Each row is a point. The ring and each string are closed loops that go straight from each point to the next, and from the last back to the first. Before rounding, they use only three directions, however many columns there are. Count how often each string passes through the ring. Passing back the other way cancels.
(in the rows, 128 means zero)

Ring, 9 rows:
[[201 129 166]
 [190 155 158]
 [156 179 129]
 [124 180 108]
 [102 167  98]
 [101 139  99]
 [126 118 109]
 [161 108 128]
 [194 113 156]]
String (18 x 3):
[[ 97 134 120]
 [ 84 117 108]
 [121 119 131]
 [140 122 133]
 [151  92 148]
 [193  86 154]
 [164 116 160]
 [162 135 140]
 [209 142 139]
 [228 147 174]
 [220 169 164]
 [183 167 124]
 [155 152 129]
 [130 160 142]
 [117 196 102]
 [105 193  80]
 [ 73 170  94]
 [ 96 146 114]]
Times through: 0
String (27 x 3):
[[125 165  85]
 [128 157 104]
 [129 147 123]
 [ 94 152 113]
 [ 67 159  88]
 [ 79 159  74]
 [112 155  77]
 [ 75 139  81]
 [ 80 127  95]
 [107 128  75]
 [140 135  99]
 [141 132 115]
 [128 120 128]
 [126 112 131]
 [140 129 132]
 [149 134 123]
 [130 119 135]
 [121 107 124]
 [114 103 104]
 [102 109 116]
 [118 127 125]
 [127 135 125]
 [ 86 128 121]
 [ 70 140  91]
 [ 66 149  89]
 [ 71 154  95]
 [ 77 168  76]]
Times through: 2

Ring, 6 rows:
[[101 100 144 157  77 147 149 113  91]
 [127 104 144 172  60 129 110 102 146]
 [126 122 110 176 101 144  80 104 188]
 [102 119 100 157 163 162  97 114 183]
 [ 83 111 109 145 173 170 130 121 142]
 [ 81 106 125 147 120 169 161 123  80]]
String:
[[ 78 123  88 148 175 186 129 126 131]
 [ 60 124  81 139 193 203 152 134  98]
 [ 52 124  82 137 180 210 171 139  62]
 [ 67 123  93 147 141 196 163 132  65]
 [ 95 105 128 152 120 156 138 116 119]
 [ 96  90 153 147 111 141 150 113 112]
 [ 90  99 145 152  79 155 168 118  64]
 [ 96 112 130 163  51 162 161 118  51]
 [114  96 159 165  43 132 144 107  94]
 [119 113 134 175  39 144 126 107 104]
 [111 108 130 163  98 145 118 109 142]
 [124  98 149 165  87 125 108 101 165]
 [140 110 137 180  64 122  80  96 189]
 [135 142  85 192  73 156  63 103 183]
 [112 121 108 168 110 156 101 110 158]
 [113 122 105 168 121 156  95 110 171]
 [110 148  59 175 149 182  69 115 191]
 [105 127  87 161 172 166  82 113 202]
 [104  99 131 149 164 141 106 109 192]
 [101 105 126 153 140 150 118 113 157]]
Times through: 1
String, 31 rows:
[[129 119 125 181  45 141 103 103 137]
 [140 117 131 185  39 129  88  97 161]
 [137  99 153 173  70 114  91  95 186]
 [121  98 147 163 100 127 106 102 172]
 [116 102 139 162 105 134 109 105 164]
 [129  92 157 164  96 115  99  98 189]
 [139 113 132 181  67 126  80  97 187]
 [142 120 125 187  51 130  77  97 180]
 [135 100 151 173  69 117  95  97 178]
 [119 100 144 164  92 131 111 104 158]
 [116 111 129 168  81 143 114 107 138]
 [117 114 128 172  59 146 120 108 117]
 [117 110 141 174  24 143 138 108  82]
 [111  91 163 160  57 130 147 107  99]
 [105  89 160 154  86 132 145 109 114]
 [104  97 144 154 108 140 133 111 132]
 [ 99 102 136 154 110 149 137 114 120]
 [101  92 150 150 117 138 136 111 135]
 [100 100 137 153 118 147 133 113 132]
 [ 88 114 114 154 119 170 144 121  99]
 [ 67 123  95 149 124 197 170 132  47]
 [ 64 116 105 144 126 193 180 133  40]
 [ 81  93 144 141 124 156 167 121  87]
 [101  90 153 149 119 136 137 110 137]
 [102 104 132 156 115 148 128 112 134]
 [ 87 119 110 159  94 176 152 122  72]
 [ 99 112 122 159 100 158 134 115 112]
 [109  91 155 154 102 130 130 107 142]
 [114  88 164 157  86 123 131 104 138]
 [108 104 134 160 105 144 121 110 141]
 [116 113 127 170  73 146 117 108 129]]
Times through: 3
